Each row of a before or after table is a point. The points were changed in one or more steps. Then noise was added and the rows were shuffled. The steps act on columns, c1 being the first. What was done? A step turns or swaps two columns, mirrors them in a line or flattens them onto one, adds a multiple of one to another, or multiplies or shifts one. Angles are multiples of 10 degrees, from the lower column toward the higher: turns from -170 to 170, lines from 10 to 170 but not 90. Use the fewest steps. Two steps may share a column if one is a turn and the other turns, adds or multiplies; they go together, in the order done. Otherwise the lowest column goes first.
In the rows, zero is written as 100.

Before (9 x 2):
119  120
163  60
112  93
135  54
75  121
95  57
118  60
89  77
159  42
After:
182  78
91  81
123  84
114  95
63  108
121  108
179  81
86  91
145  81
Steps: multiply c1 by 1.3; multiply c2 by 0.4

Before, 8 rows:
97  131  94  5  123  126
140  91  121  89  126  42
135  69  49  162  130  50
87  71  123  103  74  154
74  81  82  154  76  86
111  102  96  63  67  52
136  121  87  158  122  102
73  83  123  150  114  101
After (8 x 6):
55  112  114  74  68  133
168  113  129  97  118  81
139  131  85  120  69  69
79  64  128  60  105  84
80  167  103  176  124  119
126  39  96  88  126  124
158  63  62  43  146  85
89  63  76  57  83  73
Steps: turn c1 and c6 by 40 degrees; turn c2 and c4 by 120 degrees; turn c3 and c5 by -20 degrees

Before:
122  97  107  104  113  103  89  112  100  91  92
106  128  101  97  88  102  97  105  91  81  110
103  102  106  123  113  106  98  93  93  100  91
97  110  108  86  100  89  118  111  88  96  95
102  97  109  98  114  84  88  91  92  88  115
93  101  107  115  105  83  93  105  108  75  98
100  107  76  90  114  96  99  102  98  82  106
96  108  96  85  5  100  92  90  91  81  91
After (8 x 11):
109  51  100  83  180  104  92  109  99  79  98
104  107  102  109  90  91  89  103  106  92  123
94  104  100  95  86  125  99  106  108  82  99
108  106  104  114  89  93  98  100  79  100  104
85  108  82  93  89  94  89  107  92  88  100
103  102  82  113  95  95  93  90  98  75  94
88  84  101  100  105  99  97  111  102  81  103
105  96  88  97  98  93  117  117  112  95  98
Steps: turn c1 and c11 by 100 degrees; multiply c2 by 0.4; turn c2 and c5 by -150 degrees; turn c3 and c6 by -100 degrees; turn c4 and c8 by -40 degrees; turn c8 and c9 by 70 degrees

Before (11 x 14):
84  101  79  99  95  95  100  143  113  73  86  98  103  110
110  77  117  107  58  69  121  153  172  79  79  128  85  85
122  93  83  93  96  104  85  88  72  126  80  97  92  84
127  94  113  103  86  103  132  83  80  55  81  130  115  90
117  88  111  109  99  63  83  85  103  77  82  85  195  91
113  73  93  100  97  99  87  88  69  66  84  78  110  89
100  115  107  106  92  99  101  88  106  84  81  85  88  99
33  98  117  108  85  71  85  87  77  88  86  97  88  149
111  105  98  30  99  90  92  93  73  93  95  88  85  80
124  82  97  106  102  46  79  99  97  120  132  90  109  80
83  99  107  102  59  101  78  92  125  59  105  116  114  94
After, 11 rows:
104  105  101  24  105  82  91  91  77  116  104  81  85  117
102  87  114  109  92  55  84  113  107  114  91  72  193  127
126  81  99  105  90  27  82  76  97  116  135  91  110  97
47  105  120  110  88  60  84  149  79  86  90  135  86  87
100  127  103  106  66  102  77  117  127  103  96  123  112  138
111  97  82  91  91  104  80  83  70  126  86  80  95  85
86  103  78  97  97  87  101  99  112  58  89  101  105  121
83  121  111  111  109  97  101  116  108  111  92  83  84  118
111  99  113  104  52  60  119  78  172  56  65  111  86  122
91  73  94  104  77  97  87  115  67  109  94  71  109  129
136  105  114  101  84  102  134  118  81  108  72  93  115  144
Steps: turn c11 and c12 by 30 degrees; turn c1 and c12 by -40 degrees; multiply c2 by 1.3; turn c2 and c5 by 40 degrees; multiply c6 by 1.3; turn c10 and c14 by -120 degrees; turn c8 and c10 by -120 degrees

Before, 11 rows:
60  118  108  132  71  145  98  97  95  62  51  146  110  135  167  60  91  57  63  91  44  58  63  112
74  73  102  78  75  75  58  94  46  148  45  93  151  59  119  97  179  116  70  138  51  116  79  76
137  99  166  101  96  61  52  98  109  94  118  65  49  101  100  53  127  58  121  168  123  52  124  64
126  132  165  68  103  138  117  93  78  105  106  81  112  107  116  29  180  128  97  143  108  122  52  74
127  96  165  54  62  120  79  117  85  91  99  71  103  85  88  61  102  126  113  109  76  126  61  132
126  103  120  118  115  143  45  133  114  84  63  138  144  132  178  99  138  97  26  91  116  97  99  58
61  93  169  120  96  78  105  116  105  151  44  59  152  64  113  132  88  77  72  119  58  99  130  60
137  61  112  50  112  153  137  50  56  60  119  78  111  93  95  114  124  95  128  189  54  66  107  70
127  110  171  107  84  74  57  85  98  160  104  133  48  120  118  125  99  79  110  125  138  29  73  81
49  142  93  60  85  156  122  104  108  68  67  83  52  138  84  67  116  113  81  193  101  100  41  100
131  69  170  64  37  70  53  89  57  156  65  68  58  130  115  125  132  99  100  111  88  103  43  132
After, 11 rows:
80  100  132  53  58  105  77  104  128  95  159  70  104  81  56  60  105  108  120  110  135  128  158  132
112  102  166  118  122  62  41  137  126  85  122  142  149  129  127  93  143  101  35  84  118  101  100  59
96  114  156  105  85  90  60  92  120  166  173  134  50  116  73  128  106  129  107  121  55  26  98  79
108  93  140  100  91  115  58  93  139  98  171  67  49  108  62  59  125  114  119  168  50  57  50  63
46  77  112  82  75  155  63  97  73  145  101  94  149  55  104  95  177  99  72  145  115  117  127  78
99  92  157  118  100  144  102  121  66  143  102  54  150  62  64  133  89  103  67  122  114  100  61  61
66  64  103  47  118  97  135  59  142  61  184  79  108  88  87  122  125  102  131  191  167  60  91  68
58  73  157  65  46  134  60  96  128  147  122  77  60  130  73  122  123  143  105  103  86  105  150  136
103  146  79  61  81  55  129  101  51  66  130  88  48  132  94  68  118  128  79  198  145  92  154  104
76  128  155  68  107  65  115  84  117  108  166  76  113  109  78  29  177  106  92  141  120  119  150  67
97  122  160  131  70  120  96  86  66  56  115  152  105  140  133  63  90  163  60  98  165  64  97  113
Steps: swap c1 and c9; turn c3 and c15 by -50 degrees; multiply c15 by 0.7; turn c6 and c21 by 130 degrees; turn c8 and c16 by -10 degrees; shift c11 by 60; turn c18 and c23 by 140 degrees

Before, 11 rows:
98  58  142  88  113  95  120  78  93  122  87  82  99  137  108  98  134  83  69  94  92  78  109  68  102  73  62  77  84  104  106  107  81  121  119  125  97  92  104  55  105  79  73  86  138  100  110  115  84  115  92  112  107  112  98  106  64  78  120  82  149  96  87  78
129  96  113  153  145  152  124  127  103  77  148  104  105  66  101  129  79  101  143  120  156  117  86  100  99  123  120  146  127  118  83  122  105  59  131  96  82  169  64  119  74  73  127  103  86  117  85  78  127  85  96  122  88  96  138  67  116  146  118  110  102  107  102  115
99  80  129  82  84  61  94  87  87  91  76  72  98  126  91  95  112  87  80  114  100  94  99  58  83  71  73  104  86  80  132  121  104  69  90  113  67  65  88  75  105  105  80  99  109  93  67  100  106  113  101  105  93  93  92  73  59  103  101  62  134  80  83  78
132  102  77  133  102  120  100  138  91  84  126  87  126  84  85  94  120  95  84  98  156  116  54  61  93  105  120  100  71  152  82  109  69  75  37  115  75  110  101  119  73  106  59  78  111  135  92  78  107  72  61  82  94  60  95  67  88  105  129  72  109  70  105  119
137  76  128  134  149  148  127  83  77  113  135  129  105  103  105  108  69  86  149  139  120  101  123  131  151  117  120  153  134  99  102  88  115  79  124  128  72  169  91  135  94  49  117  106  82  99  130  67  152  78  113  112  126  104  133  54  105  148  108  123  95  133  128  130
76  41  124  123  136  122  92  110  68  135  60  118  60  70  158  92  95  131  79  100  82  95  109  112  110  64  51  99  100  104  132  93  102  122  122  163  115  101  66  103  94  74  139  116  90  77  120  110  95  126  112  149  119  133  145  105  95  105  68  73  106  125  124  48
118  64  124  88  87  77  90  79  93  107  68  95  103  137  84  120  88  63  82  71  100  98  104  65  61  82  73  101  54  107  123  125  110  96  65  115  117  68  83  87  72  85  89  92  131  74  90  92  93  109  91  111  101  122  118  109  69  85  77  88  150  83  89  93
126  111  82  110  114  120  112  118  92  83  138  82  127  86  101  133  99  65  129  135  148  109  48  84  98  131  111  115  80  146  106  99  89  53  65  108  81  171  96  147  98  109  133  96  131  125  95  55  125  86  59  94  118  67  94  88  110  115  126  107  81  129  85  116
83  51  121  112  152  133  88  119  91  134  72  89  74  81  146  124  74  114  118  120  100  71  126  116  135  64  81  121  138  108  140  115  115  131  99  149  123  111  83  114  101  67  125  115  78  95  128  116  79  108  128  142  118  132  112  110  113  106  127  86  92  107  117  63
117  110  91  88  101  98  93  133  81  95  110  95  112  89  72  127  132  85  115  65  129  105  72  33  94  115  95  106  66  122  94  102  110  68  69  79  60  102  101  102  98  121  79  69  136  123  87  86  106  105  70  93  125  72  78  98  100  85  112  67  105  89  106  120
100  41  130  85  109  90  95  65  95  115  86  98  93  142  122  102  116  100  98  61  86  85  115  73  106  72  69  80  93  78  125  114  83  101  100  110  144  73  94  81  124  76  111  74  106  87  101  67  96  118  103  114  119  102  99  80  49  92  94  100  120  81  96  67
After (11 x 64):
122  106  89  87  100  94  92  128  82  95  109  94  115  91  90  125  116  84  111  66  128  108  72  55  98  117  94  109  67  152  91  103  111  115  69  81  63  129  99  99  97  124  78  70  134  113  85  85  106  106  69  67  127  73  77  97  98  84  114  69  103  93  106  122
135  77  128  133  149  150  127  79  76  112  133  126  104  103  103  110  80  89  150  138  120  97  124  118  156  117  124  149  134  76  101  84  112  171  122  129  72  98  91  138  93  47  116  110  81  93  131  69  155  75  113  126  129  100  129  53  106  150  107  123  94  134  132  131
135  103  75  133  103  118  102  138  90  81  121  86  126  83  120  94  85  94  88  100  152  113  52  71  93  101  122  101  73  194  84  107  66  117  38  113  73  120  97  119  73  107  59  78  111  130  90  80  107  70  61  93  94  62  99  69  90  103  131  69  109  71  104  120
102  43  132  84  110  89  97  62  98  117  90  99  92  138  80  102  127  100  99  58  87  82  117  80  105  69  66  79  90  71  126  114  86  73  95  109  144  104  95  82  120  76  112  78  107  91  101  65  94  116  106  98  116  100  100  79  47  90  94  100  115  83  96  65
123  111  82  111  115  121  112  113  93  82  139  83  124  86  110  129  92  60  128  135  145  109  48  90  99  129  114  114  78  113  105  100  88  180  66  106  79  118  96  147  96  107  132  96  134  107  94  54  129  86  61  109  118  68  91  86  110  118  125  104  82  126  89  120
127  98  112  152  143  155  120  132  103  77  149  104  102  66  92  125  84  99  142  118  159  116  91  96  96  124  123  152  126  83  81  124  105  179  131  95  81  118  59  118  75  75  125  102  85  108  86  79  129  85  98  130  87  96  136  69  116  145  123  112  100  104  104  111
98  80  130  83  83  62  91  87  86  94  77  74  99  127  79  95  115  85  84  116  99  94  101  72  83  71  77  104  86  105  136  122  102  78  87  113  66  142  88  73  103  103  80  101  106  87  64  95  110  111  100  74  95  95  92  72  59  108  100  62  131  80  84  84
84  50  122  113  155  134  90  121  88  135  74  88  75  81  77  128  84  115  121  119  97  72  128  111  132  63  79  121  138  75  141  113  113  99  99  149  122  68  81  115  100  64  126  112  81  102  129  117  81  111  126  146  121  129  113  109  117  104  130  87  95  104  115  62
95  57  142  86  115  95  115  79  91  120  88  82  97  142  76  98  121  85  72  93  96  81  108  75  103  72  59  77  81  141  106  108  81  84  117  120  96  85  105  54  104  78  69  86  133  106  113  113  81  112  91  80  109  110  97  108  63  78  122  79  149  96  90  76
80  39  125  126  139  123  96  110  66  135  61  118  59  71  60  90  110  133  78  100  75  95  110  107  109  63  52  96  96  63  131  94  104  94  120  166  115  79  67  105  95  76  137  114  89  84  118  109  98  125  115  131  121  132  144  104  92  104  65  72  105  125  126  50
113  66  127  88  86  74  91  82  93  107  69  93  102  137  69  121  86  62  80  72  97  96  102  70  61  80  73  101  54  112  122  123  108  70  65  117  116  117  81  86  71  85  87  95  132  71  91  93  91  110  90  71  103  124  119  111  73  84  77  87  149  85  89  93
Steps: add 1 times c27 to c15; turn c15 and c52 by 60 degrees; add -1 times c43 to c30; turn c17 and c30 by 20 degrees; multiply c24 by 0.7; add 0.3 times c34 to c46; turn c34 and c38 by -110 degrees
